Each row of a before or after table is a point. The points were changed in one or more steps. Then noise was added and the rows were shuffled. The steps act on how far a point lies along the listed directions, d1 being the first. Name the steps. A step turns or swaps two directions, mirrors them in a line or flattens them onto one, adds a multiple of one to another, or multiplies one. Angles are multiples of 10 degrees, from the lower direction toward the higher: turns from -170 to 170, lines from 10 to 170 but not 90. Use the fewest steps. Two steps may share a direction if one is a turn and the other turns, adds or multiplies; they go together, in the order done. Otherwise the lowest direction goes first.
In the rows, 128 means zero.

Directions:
(1): [ 80 166]
(2): [90 80]
Before (12 x 2)
[[108 160]
 [122 129]
 [124 150]
 [ 90  68]
 [216  79]
 [122 158]
 [172 110]
 [ 90 113]
 [128 121]
 [104 161]
 [112 137]
 [135 118]]
After (12 x 2)
[[145 139]
 [116 151]
 [143 130]
 [ 51 146]
 [187  93]
 [113 142]
 [  5 135]
 [120 131]
 [123 127]
 [237  64]
 [132 120]
 [122 151]]
Steps: add 1.5 times d2 to d1

Directions:
(1): [119 152 115 210]
(2): [115 165  55 104]
Before (11 x 4)
[[131 125 133 128]
 [131 139  91  59]
 [129 138 119 135]
 [127 124 127 125]
 [127 125 123 136]
 [116 128 130 129]
 [133 122 132 138]
 [137 123 131  92]
 [125 130 124 130]
 [129 120 139 127]
 [123 137 120 130]]
After (11 x 4)
[[130 126 132 132]
 [131 125 131 146]
 [138 122 131  88]
 [125 128 125 127]
 [138 124  99   7]
 [116 128 130 129]
 [124 134 122 121]
 [127 122 128 126]
 [127 124 138 140]
 [128 125 124 136]
 [130 135 120 126]]
Steps: add -1 times d2 to d1

Directions:
(1): [ 91 122 130 118 173  28  93 142]
(2): [106  56 182 114 130 123 160  56]
(3): [ 38  87  99 153 127 160 148 176]
(4): [181  86  88 199 175 112 164 128]
(5): [132 121 125  82 223 183 102 128]
(6): [126 169 190 125 159 119 209 171]
Before (8 x 8)
[[170 153 140 153 117  87 106 114]
 [ 66  78  87 145 106 137  79 140]
 [179 184 142 167  40 117 139 151]
 [135 166 120 169 142  63 190 161]
 [  9  73 120  74 163 197  94 136]
 [ 52  52 140 126 106 146 132 116]
 [193 138 109 168 109 132 164  72]
 [100  58 100 137 135 189 115 161]]
After (8 x 8)
[[106  45  81 147 144 178  99 155]
 [194 149 120 171 118 128 177  79]
 [182 187 161 191 100  59 170 178]
 [ 67  76  95 138 100 146  83 142]
 [ 54  44 137 129 120 129 137 113]
 [131 205 161 132  87 150 221 165]
 [165 169 162 132  97 118 124 121]
 [ 14  39  76  97 184 153  51 117]]
Steps: mirror d1 and d4 in the line at 130 degrees; add -0.7 times d5 to d6

Directions:
(1): [ 95  81 144  81 153 159  50  89  98  83  77]
(2): [ 93 122 189 129 164 160 189  55  90 167 163]
(3): [170 149 140 189 172 188 113 167  74  72 161]
Before (12 x 11)
[[158 173 177 198 154 151 195  81  85 143 173]
 [139 129 130 128  84 104 127 117 152 133 139]
 [ 88 121 136  93 122 103 136  82 154 174 106]
 [129 137 140 171 127  95 237 134 155 207 163]
 [152 149 140 143 157 185  94 141 107  88 136]
 [121 155 156 156 150 154 193 125 110 157 188]
 [145 144 113 150 108 120 162 119 155 131 151]
 [160 152 130 144 137 149 155 154 116 105 142]
 [118 121 143  99 126 112 108  92 113 137 115]
 [139 167 238 224 176 207 229 101  52 134 202]
 [103  64 135  96 143 150  59 105 107  83 103]
 [192 137  70 197 130 149  77 175 131  62 131]]
After (12 x 11)
[[124 136 126 100 109 110 170 118 151 149 120]
 [ 96  63 143  94 145 152  69  94 103  90 107]
 [130 136  81  98   7  15 126 181 246 164  58]
 [159 158  84 132  58  43 130 137 194 151  91]
 [156 150 115 161 154 153  86 168 114  88 121]
 [146 131 130 125 131 128  84 127 103 103 119]
 [150 148 112 157 112 124 158 125 151 126 152]
 [151 136 146 158 111 139 132 122 121 115 160]
 [ 85 101 145 124 128 123 185  18 140 188 142]
 [ 98 123 137  74 115 124 121  83 161 161 104]
 [134 149  85 119  83  84 137 180 184 148 129]
 [179 151  90 195 112  91 176 217 167 148 145]]
Steps: turn d2 and d3 by -170 degrees

Directions:
(1): [ 87 116  93  84  69 138  32 100 146 198 169 126 112 112]
(2): [225 165  93 110 128 128 122 193 130 177 145 209 127 149]
(3): [142 123 137 128  61 109 109 102  98  90 105 178 242  86]
(4): [104  81 141 146  61 126 151 162 213 147  55 148 126 186]
(5): [131 109 107 236 114 107 123  60 108 125 158 193  81 152]
Before (9 x 14)
[[162 139 125 127 146 118 118 144 132 158 147 137  98 142]
 [119 109 158 141 117 132 164 147 145 106 108 100 126 149]
 [121 159 176  32 211 148 200 176 129  90 100   7 170 101]
 [ 82  98 133 159 106 137 132 109 134 119 110 115 109 152]
 [127 107 117 136 118 133 115 118 119 141 134 122 113 135]
 [107 119 146 178 155 123 165 108 119  93 121 107 116 124]
 [ 90 124 133 128 168 141 164 149 155 117 125  62  80 142]
 [ 91 103 161 138 114 104 139 128 147 111  94  89  96 136]
 [134 114 143 158 148 116 179 121 157  99 115 134 110 148]]
After (9 x 14)
[[138 124 137 173 138 121 165 133 129 106 113 143 131 134]
 [130 105 117 133 114 135 117 125 125 143 129 123 117 137]
 [178 195 145  61 237 137 180 148  63  90 162  61 166  77]
 [132 122 152 111 112 104 134 161 139 124  98 115 122 129]
 [140 123 152 118 122 135 160 163 137 111 114 107 141 140]
 [110 109 128 131  96 139 130 142 142 133 100 134 133 151]
 [146 118 144 139 144 118 179 141 164 106 107 138 122 149]
 [142 131 131 134 148 119 123 133 135 153 143 121  90 144]
 [140 145 114 118 165 138 156 171 139 129 139 103  99 138]]
Steps: flatten d2 and d3 onto the line at 110 degrees; turn d4 and d5 by -40 degrees

Directions:
(1): [216 157 136 152  82 151  96 112 136 109 133 168  92  59  67  94 103 132
  97 227]
(2): [ 77 110  78 134  94 123 122  74 197 154 154 173 102  81 142  47 189 195
 155  96]
(3): [ 41 162 152 128  53 180 109 181 124  91  77  80  85 145 158 135 179 155
 104 186]
(4): [ 73 172  50 153 122 154  92 103 101  66 175 123 193 137 117  98 107  56
 195 161]
(5): [179 195 142 124 158 161  75  65 151 145 139  41  90 120 223 122  97 143
 157 116]
(6): [117 111  90 120 111  68 136  83  47 123  45 169 121 112 220  89  90 110
  86 149]
Before (13 x 20)
[[ 44 139 130 133 119 174 140 197 170  79 177 137 153 146  53 152 189 104
  160 122]
 [121 185  97 115 105 131  92 114  87 116 133 110 153 140 130 129 108  88
  171 152]
 [110 178 138 168  78 202 103 193 134  81 177  94 171 143  34 182 143  95
  140 188]
 [124  89 188 103 195 136 154 192 156 156 189  90 140 184  75 188 135 105
  131 104]
 [141 126 107 140 136 151 135 166 173 121 219 167 196 117   8 123 149 110
  143 121]
 [ 52  93  98 125 123 127 149 139 106 119  92 151 174 163 150 134 121  79
  147  99]
 [ 84 167  69 150 173 123  99 110 173 120 202  96 148 150 118  97 155 109
  194  93]
 [144 141 125 110 170 143 138 103 151 165 154  63 145 154 173 150  83 142
  137  75]
 [115 113 150 129 116 138 132 134 195 152 173  97 112 136  74 129 188 178
  168  72]
 [191 143 104 124 137  97 121  72 122 124 153 169 153  84 119 114  80 106
  137 150]
 [216 127 210 130 182 137 134 173 163 176 192 144 140 136  38 177  95 122
  114  99]
 [157 106 149 129 208  97 147  98 100 175 114 110 151 148 206 149  94 101
  132  83]
 [118 119 143 124  80 131 134 140 101 117  71 178  96 112 109 144 128 160
   56 157]]
After (13 x 20)
[[139 217 158 161 112 211  80 166 133  93 183  34 163 165  90 202 116  89
  154 168]
 [152 159 166 126  96 154 103 130  95 115  64 115  81 116 151 163 103 155
   59 169]
 [ 46  82 168  98 176 137 162 188 183 164 187  91 135 191 107 166 184 148
  149  68]
 [111  87  91 110 167 103 174 101 166 177 173 134 174 147 125 124 111 152
  143  38]
 [104 153 137 142  93 189 121 210 158  83 179 130 168 131  19 140 165 113
  122 172]
 [ 43 184 132 129 114 204 104 160 195  82 180  83 117 136 120 136 196 127
  173 119]
 [ 12 106  83 124  99 145 131 117 145 124  92 135 145 156 192  99 156 121
  163  84]
 [129 118 148 134  99 146 122 126 202 151 174 108 102 115  65 115 189 189
  166  85]
 [ 80 147  55 154 157 113 107 111 184 121 208 142 152 133  83  75 175 118
  188  93]
 [144 109 215 125 152 142 156 227 142 155 162 145 147 165  24 192 124 119
   99 112]
 [172 124 118 122 113  94 146 135  83  95 122 187 167 104  68 145  84  80
  104 187]
 [126 173  88 107 123 116  97 111  85 124 141 114 167 149 129 130 106  81
  176 137]
 [ 84  46 114 127 186  68 184 114 114 185 119 173 168 146 173 122 149 122
  137  47]]
Steps: multiply d1 by 1.6; turn d1 and d2 by -40 degrees; turn d3 and d5 by 70 degrees

Directions:
(1): [ 74  69 151 143  59 109 149 195  49  47 108 108  95 125 196  83 159  79
 116 153  94  54 182 136  85 157 134 186 163 143 136 127]
(2): [114 141 106 204 118 169 194 117 202 144 134  79 132  44 117 169 155  69
 130 112 123 131 175 132  94  97  42 148 188  48  78 153]
(3): [ 85  63 106 124 134  94 177 137 106 197 113 174 147 165 136  91 125  69
 157  80 201  67  88  51 196  62 136 123 154  88  88  77]
(4): [ 95 162  89 111 118  95 101 114 156 143 104 137 143 160 153 134 138 172
  45 231 121  58 114  78 133  40  44 139 127 133 184 197]
(5): [126  47  90 157 236  93  83 198 153 111 152  96 124 117 142 126  57 183
 178  84 137 152 186  75 120 113 119 158 176 147 179 179]
Before (10 x 32)
[[120  75 107 145 158 114 130 159 106 120 129 118 115 119 159 104 117 104
  127 115 138 113 150  79 125 113 122 156 159 119 119 150]
 [105 123 116 149 101 145 169 136 144 135 129 117 132 105 127 116 150  80
   98 133 131 100 136 121 114 104 106 160 130 100 112 118]
 [131 122 135 120  97 114 133 143  84 117 128 142 122 146 139 112 146 113
  130 143 112 119 125 126 125 133 134 139 131 142 137 112]
 [144 178 117  86 120 134 116  84 153 168 117 155 151 154  98 146 113 152
   89 172 152 115  90 113 153  92  97 105  96 133 153 123]
 [149 128 104 129 162 133 134 122 159 173 133 146 152 145 109 152 118 118
  146  96 161 136 103  93 156 102 122 121 131  85 108 113]
 [123 113 130 117 134 105 112 145 112 109 135 126 116 134 147 139 117 145
  126 138 110 117 133 119 107 147 123 116 109 159 156 137]
 [109 189 124  88  94 110 115  97 122 131 110 143 128 145 140 123 163 151
   67 202 113  80  94 112 128 107  99 124 104 153 150 168]
 [131 119 131 115 132 113 114 113 109 155 130 148 151 173 113 114 121 111
  150 106 172 115  85 100 174 118 138  99 111 109 122  99]
 [100 129 110  90  94  98 151 123 101 154  94 169 134 172 156  98 135 106
   85 161 148  58  82  88 163  71 121 138 128 123 137 121]
 [ 94  79 108 138 122 111 162 156 111 149 126 123 137 136 152 120 124  90
  133 111 166  93 124  82 152  87 127 149 172  92  99 122]]
After (10 x 32)
[[ 84 198  84 121 106 104 123 100 180 145 105 118 138 120 151 149 166 157
   34 243 105  44 122  77 111  39   6 147 142 119 168 230]
 [128 131 128 138 117 132 143 102 129 162 130 132 151 147 108 127 136  83
  150 102 171 116  95 111 164 113 115 104 126  82  97  98]
 [ 79 142  81 120  96  99 166 119 146 167  88 148 142 146 164 119 147 104
   55 193 144  32 106  64 149  19  46 155 158  90 142 168]
 [103  84 100 144 154 114 131 169 141 122 137 113 130 122 139 106 110 123
  114 122 134 105 153  92 122  97 115 170 139 129 153 143]
 [ 98  75 113 115 128  94 139 160  95 144 125 138 135 162 157 108 113 111
  128 118 167  89 110  75 162  93 149 143 155 118 119 119]
 [152 120 106 116 169 126 119 126 146 169 133 152 150 161 110 146 112 131
  152  94 161 139  96  89 164 107 139 118 123 100 119 106]
 [128  93 122 104 134 106 114 141  71 120 119 146 115 159 160  88 127 114
  108 134 139 102 112  89 142 129 157 141 121 149 128 129]
 [127 127 129 141  92 128 150 141 104 119 129 128 124 124 133 124 154  96
  129 141 109 121 138 129 116 124 111 142 146 120 124 118]
 [127 185  89 112 127 133 125  84 195 178 115 134 156 133 104 165 118 153
   68 197 150  92 112  89 141  44  30 121 126 105 160 166]
 [122 141 139 115  98 118 129 123 114 115 129 132 120 134 143 144 141 127
  102 159 106 105 117 132 106 144 114 108  99 144 137 125]]
Steps: turn d2 and d5 by 100 degrees; multiply d4 by 2

Directions:
(1): [203 126 150  98 125  57 150  94 193 151 131 178 105 101  75 132  92 140
 127 109 199  57 151 177 122 142 187 124 175  16  95  97 181  86 101 156
  99 176 198 111  36 178 118  81  85 152 113 112 219 134 118 203 159 106
 113  64 132  91  67 160  95 154 161 124]
(2): [122 208 137 118  19 179 167 128 114 145 113  90 148 152 139 118 135 158
 103 148 121 184  57 165 195 211 150 126  63  62  40 104 122 180 121 157
  85 189 156 117 132 108 205 109 148 163  90 131 129 183 220 131 189 133
 117  79  87 169 162  80 198 109 148 188]
Before (9 x 64)
[[129  92 129 140 179 103 102 131 131 112 127 143 124  96 117 134 130 111
  144 116 134  87 166 105  93  87 121 116 163 171 173 144 126  95 132 120
  153  90 119 137 123 126  91 142 127 100 146 121 134 103  84 120  90 119
  141 148 148 106 102 146  94 138 120  96]
 [159 129 141 121 124 103 140 117 161 131 124 149 114 117 105 133 117 137
  135 119 168  97 136 150 126 125 155 123 152  82 109 115 163 106 120 136
  117 151 159 128  90 155 127 111 107 127 124 118 158 122 119 163 135 121
  114 106 122 115  99 144 115 137 138 122]
 [134 121 134 117 142 102 124 123 148 125 134 154 123 119 127 122 116 121
  134 121 135  97 144 124 114 125 133 135 136 116 132 125 147 110 121 130
  128 133 132 132 107 144 117 116 117 129 130 122 134 121 109 145 130 134
  116 113 140 102 115 136 105 131 127 122]
 [132 131 131 121 122 124 131 112 128 139 129 123 133 131 125 135 116 138
  126 123 145 120 127 137 129 135 141 133 129 122 113 124 138 130 128 123
  112 141 135 130 113 127 126 110 125 136 117 128 143 133 136 140 142 128
  122 106 123 133 116 129 142 138 134 125]
 [163 104 133 118 169  77 121 115 158 136 135 163 115 103 104 131 118 123
  128 123 161  77 155 133  99 123 144 120 162  94 136 129 154  91 127 129
  132 129 151 122  89 158  97 118 111 134 133 129 175 117 102 153 122 110
  125 119 138 105  97 151  95 142 140 106]
 [145 150 136 110  97 112 141 114 140 142 124 133 135 118 118 139 122 141
  116 126 167 123 112 157 145 155 163 119 141  75  77 111 152 121 117 143
  110 158 166 116  94 137 149  98 128 155 119 126 157 139 147 162 159 122
  113 101 118 127 109 128 138 136 144 141]
 [126 138 124 135 105 137 139 130 120 130 124 118 129 128 131 138 123 143
  135 127 125 143 115 129 151 143 127 123 111 132 118 131 130 126 124 129
  128 133 135 127 130 117 134 124 127 136 118 121 129 137 149 121 133 133
  128 124 124 141 131 126 133 129 133 145]
 [156  85 134 127 195  68 107 110 162 133 138 162 112  99 108 127 107 116
  136 114 163  60 176 131 100  93 145 123 168 111 140 134 154  92 110 129
  146 125 141 123  87 159  87 123 103 121 137 121 166 101  75 159 109 117
  131 123 157  89  80 162  67 146 135 102]
 [130 148 121 112  97 132 125 131 120 136 121 119 128 134 122 135 129 130
  131 131 143 124 101 151 143 154 151 129 113  87 100 108 128 139 120 135
  115 151 146 119 119 140 141 128 124 142 111 135 144 138 142 144 154 128
  119 101 120 138 123 111 150 135 136 142]]
After (9 x 64)
[[101 148 114 125  99 159 116 145  93 127 119  98 138 144 143 134 144 127
  133 139 116 154  91 131 147 149 128 131  93 133 113 121 106 155 132 124
  125 131 118 125 156 120 146 147 141 132 117 142 108 135 145 114 141 138
  125 127 119 153 148  97 164 125 123 145]
 [188  89 146 117 177  46 117 104 182 130 130 183 104  73  77 139 102 121
  144 100 190  31 185 144  87  98 167 114 201  82 147 120 168  63 110 143
  130 126 174 123  51 166  83 105  95 119 136 110 205 106  77 178 114 100
  131  97 151  77  54 170  66 161 146  94]
 [150 121 139 112 140  88 130 115 161 130 134 167 118 113 117 122 107 123
  133 117 151  82 150 134 113 127 146 132 146  92 125 118 157 101 115 137
  122 143 147 129  87 155 115 106 109 134 128 119 153 123 108 163 136 130
  114  98 142  94 101 143  99 137 133 121]
 [213  83 150 105 192  14 124  83 209 150 142 200  92  79  68 129  81 123
  134 100 217   8 193 168  95 101 190 119 204  26 116 112 194  60  89 149
  123 160 193 110  18 199  79  87  71 140 125 110 234 106  68 214 132 102
  120  74 161  62  35 185  42 165 158 101]
 [114 151 128 123  99 141 132 128 114 132 123 114 145 128 139 139 138 136
  116 133 138 153 104 137 147 148 138 119 121 122  92 124 131 137 126 131
  121 138 138 124 131 115 153 118 146 145 125 132 121 136 151 132 146 131
  119 130 116 143 134 113 151 126 130 142]
 [123 132 129 127 121 132 128 117 120 139 129 117 137 132 130 134 120 138
  128 127 135 130 124 131 130 132 133 133 124 134 117 127 131 135 131 120
  116 135 126 133 125 121 127 116 131 133 119 130 132 131 139 130 137 131
  125 114 123 137 125 124 145 135 131 126]
 [193 104 141 104 168  47 132 100 186 147 134 185 105  90  80 133 102 127
  126 115 192  47 164 154  97 129 171 119 181  46 122 114 177  73 115 141
  120 148 182 114  49 180  92  97  92 145 124 122 216 119  97 186 137 102
  118  91 140  89  71 164  81 154 154 103]
 [107 138 120 143 108 153 134 138 107 125 122 107 134 136 143 137 130 141
  136 133 110 159 110 119 153 141 113 124 100 159 125 138 119 136 132 123
  134 122 119 131 151 105 136 135 138 129 121 124 108 134 152 106 126 139
  132 137 124 150 146 120 139 123 125 146]
 [163 127 142 121 125 100 141 116 164 133 123 151 112 116 104 134 116 136
  135 119 171  94 138 152 126 126 158 122 154  78 107 113 166 104 120 136
  117 151 160 127  87 157 125 108 106 128 125 119 160 123 120 165 137 121
  113 105 122 114  97 144 113 139 140 123]]
Steps: add -1.5 times d2 to d1

Directions:
(1): [127  98  95 140 229  69 158 141 143 149 160 185  96 170 105 112  52 164
 166 243 178  63 128 132 128 144  92 119 118 108 140 179 102 154 122 128
  98 132 145 157 177  48 163 124 134  99 191 116  93 132  87 156 107 112
 144 163 113  78 184  88 174 138  91 122]
(2): [116 146   7 148 117 135 113 159 143  85 126 141 212 109  66 129  86 157
  97 124  85  80 161  67 168 117 110 124 142 179 116 112  82 157  97 134
 161 144 122 146 101  72 105  86  58 120  46 182 139  64 149 157 100 122
 196 131  97 180 126  76 130  90 144 102]
(3): [156 163 193 110 141 124  67 142 168 129  98 167 215 134 105 107  88 133
 166 164  71 198 104 185  88 117  99 129  99 131 196  55 151 118 153 141
 154 105 149 140 199  78 109  97  91 185  91  78 142  99  89  57 190  58
 148 156 112 127 120 130 167 150 141 141]
(4): [ 87 204 131 197 163 113 138 162 136 163 106 126 149 114 120  75 182  80
  86  93 177 127  71 134 117 110 189 145 137 133 218 101 145 195 100 177
  91 106  96  95  97 183 130  38 135  82 146 141  86 158 109 133 122  65
 176 131 162 134 171  96 159 134  88  67]
Before (14 x 64)
[[138  76 158  99 120 103 149 101 127 149 166 136  74 165 147 133  90 146
  180 180 141 118 131 139 124 137 105 104 123 110 107 144 124  99 153 118
  111 138 135 154 148 125 138 160 147 126 178 118 125 127 119 124 129 157
   94 135 120  99 131 137 120 127 129 165]
 [113 116   7 179 174 100 138 160 150 124 152 147 156 135  77 136  80 158
   93 156 158  45 152  70 148 156 123 122 152 150 122 164  76 171  97 115
  120 140 117 144 104  78 132  79 102  84 109 168 104  79 137 192  69 123
  188 153 104 150 153  62 129 106 106  98]
 [148  72 117  93  82 162 145 114 105 126 126 113  82 133 158 181 133 125
  143 116 107 104 169 123 146 133 128 127 134 121  51 165 122  82 144  98
  139 145 150 130 116 154 131 204 138 135 116 137 145 122 160 139 119 190
   91 112 111 118  76 172  92 109 159 157]
 [115 167 114 134 143 121 135 144 135 116 110 126 158  86 117 115 129 128
  100 109 126 129 114 120 131 124 143 136 133 145 160 100 108 149 119 138
  135 118 115 125 103 125 105  98 118 115 111 135 112 138 133 133 125  98
  157 117 132 158 136 113 125 128 129 120]
 [143  54 129  88 116 131 126  84 110 117 147 105  68 124 160 178 120 142
  145 131 124 113 157 101 154 149  90 119 123 123  40 164 124  82 133  86
  136 158 138 144 138 120 129 215 151 124 141 148 158 128 142 146 127 201
   69 120 124 131 101 146  87 115 157 174]
 [106 180 131 165 137 121 113 173 150 124 134 136 200 124  99  94 119 128
  118 122 129 135 108 126 109 129 138 140 108 136 192  95 123 152 105 150
  132 120 116 123 131 109 115  59 100 105 114 138 116 114 102 117 150  95
  173 144 129 137 162  89 163 123 110  90]
 [143 104 199  98  99 141 122 122 113 141 136 124  96 142 159 152 138 132
  151 136  91 143 125 158  98 132 103 130 120 122 109 118 152  89 150 112
  133 116 142 138 160 142 119 195 136 144 142  94 131 152 118 100 159 141
   87 131 118 118 101 168 107 155 154 167]
 [151 119 177  92  95 146 104 115 126 105 130 129 160 130 120 137 120 122
  140 129 100 160 136 145 129 120  95 106 125 125 108 107 132  88 159 111
  151 144 150 151 156 114 111 152 116 150 102  99 155 114 136  83 161 145
  109 131  84 129 106 165 119 136 147 163]
 [137 121 151  93  82 139 120 103 134 118 128 112 138 105 128 126 140 126
  133  87  94 183 131 137 118 129 138 148 121 139 114 108 132 115 134 115
  170 122 120 139 116 151 108 157 133 151  97 110 154 139 128 118 153 120
  117 115 128 145  81 159  96 122 151 134]
 [163 153 181  76 107 146  68 131 156  98 113 147 191 137 116 145  98 124
  166 127  61 200 143 155 112 134 100 116  95 135 143  57 138  88 139 150
  170 113 149 118 189  96  90 144 107 182  70 107 178  89 110  62 174 109
  129 140 106 149  94 134 141 141 149 175]
 [135 154 165 106  97 140  94 129 131 111  95 123 181 107 117 143 129  99
  110  89  86 164 128 136 137 112 166 139 141 152 138  77 138 114 136 123
  158 127 116 112 141 144 106 118 118 145  68 136 136 116 140 102 146 111
  149 132 136 143 101 148 116 129 148 112]
 [145 154 214  99 100 159  65 122 131 132  99 130 205 114 116 125 151 105
  145 109  53 228 110 198  75  98 109 130 102 128 177  55 159 104 163 144
  157 106 151 116 165 128  92 121 120 192  80  77 151 110 113  27 196  84
  140 127 131 147 119 151 152 142 144 144]
 [129 149 175 111 182 119  92 128 159 137 132 163 181 153 120 114  87 120
  174 174 100 163 110 175  82 109 111 129 105 129 166  80 148 137 158 151
  120 107 146 153 196  79 125  91 114 151 130 104 125 110  93  84 150  91
  140 150 127  97 123 120 156 140 116 149]
 [152 107 139  92 128 131  98 132 134 118 110 160 186 139 109 139  79 150
  163 187  73 142 137 155 121 120  99 107  97 115 132 103 127 105 143 117
  154 110 150 149 181  50 131 136  80 170 109  92 153 103 121 104 150 106
  143 137 121 115 100 144 142 156 142 149]]
After (14 x 64)
[[101 159 120 173 125 144 157 153 115 167 102 113 104 119 149 120 193  71
   96  80 165 100 104 130 133 113 196 146 145 126 154 136 141 160 111 154
   97 120 114  93  81 215 135 100 145  81 139 151  96 157 137 146 111 118
  147 117 148 124 128 134 129 117 111  86]
 [ 94 156 145 167 123 134 126 121 114 152 109  84 106  92 160 119 212  72
   81  47 166 136  88 107 141 123 176 145 138 136 145 113 155 154 100 144
  102 132  93  94  82 215 119 106 156  78 141 168 119 163 133 141 127 131
  121 112 169 157 132 121 106 119 123 101]
 [131 162 156 124 101 150  89 145 130 128  83 134 212 112 115 118 142 109
  123 116  77 171 106 156 115 104 149 121 107 128 174  65 149 129 130 144
  148  96 126 118 142 116 115  88  80 158  90 105 146 118 130  94 156  79
  162 123 145 141  98 144 137 155 137 118]
 [120 130 182 120  61 140 132 106 120 149 133  95 106 128 161 123 168 100
  134  82 127 165 106 138 120 119 157 117 135 127 136  95 150 109 145 139
  118 126 109 119  98 207 114 123 146 128 140 133 132 138 141 107 142 142
  104 109 145 138 107 152  99 123 138 143]
 [125 146 140 130 183  91 120 146 146 134 116 166 160 137  97 120  81 117
  131 172 135 112 116 141 134 121 150 135 134 138 165 112 121 148 126 133
  126 125 123 128 173  92 134  97 125 113 121 129  99 125 103 125 129  85
  171 160 132 105 154 110 159 138 111  94]
 [113 157 200 149 125 129 130 147 119 167 121 124 109 133 152 114 175  99
  122 113 129 142  84 162  90 120 146 144 126 125 174 100 163 139 129 148
  105 101 119 115 138 180 121 130 141 110 157 104 100 173 103 105 155  94
  122 134 141 122 133 144 130 159 125 123]
 [141 110 122 108 124 123 108 146 146  97 157 146 178 143 102 136  61 173
  161 170  96 124 157 122 119 147  81 124  99 127 118 126 104  99 128 108
  156 140 147 156 165  49 119 135  95 140 109 126 147  89 112 118 152 146
  134 146  97 123 134 110 144 119 137 141]
 [129 154 188 130 190 107  90 143 145 159 117 174 187 142  95  95 108 118
  163 188 107 177  91 203  72 106 100 128  98 113 215  86 144 148 150 159
  120 101 154 128 194  83 120  89 128 154 136  71 111 123  75  51 177  50
  168 155 131 109 177 110 198 152 101 119]
 [131 202 173 132 161 119  84 160 166 131 105 162 197 139 104 101 117  98
  146 133 111 180 100 160 103 124 135 126  99 134 213  51 144 145 117 188
  133  98 130 100 178 116 102  75 113 139 101 113 136 113  83  73 163  57
  170 152 128 140 142  99 176 148 109 127]
 [117 178 177 149 135 127 115 144 133 137 116 134 173 125 111  92 155  87
  110 113 145 152  89 149 120 107 140 119 132 127 182  91 143 145 136 152
  117 127 127 128 136 150 117  77 121 108 123 108 117 139 115  90 153  92
  151 137 110 128 147 134 149 142 111 113]
 [112 147 133 140 163  94 143 130 148 152 134 144 131 121 111  85 126 120
  132 136 153 144  96 142 110 129 152 152 120 130 174 123 126 170 114 144
  131 112 111 137 126 136 131 102 141 106 145 109 108 159  92 138 137  73
  155 138 139 119 140 116 141 132 108  95]
 [140  94  30 130  80 153 110 131 134  87 143 107 167 113  97 180 104 158
   89  92  93  94 187  64 156 154 114 119 154 161  62 142  85 113 118  87
  164 150 123 141  87 105 106 135  94 132  52 171 154  58 178 170  87 171
  147 125  95 184  87 110  78  95 155 139]
 [138 145 189  91 134 144  78 116 152 121 124 141 189 140 131 132 104 116
  168 136  70 188 122 172  85 106 111 128 106 135 141  65 154 112 166 140
  140 110 146 149 183  98 110 113 110 173 101 106 150 101 114  72 160 110
  122 136 124 115  92 142 130 135 139 165]
 [133 123 101 107 162 108 141 135 137 108 131 145 139 107 113 133  79 160
  132 163 121 108 140 119 137 135 104 126 126 135 126 129  93 129 128 118
  140 128 133 149 134  74 115 136 117 126 124 126 119 126 127 140 121 120
  142 128 112 138 137 112 127 128 134 144]]
Steps: turn d1 and d4 by -140 degrees
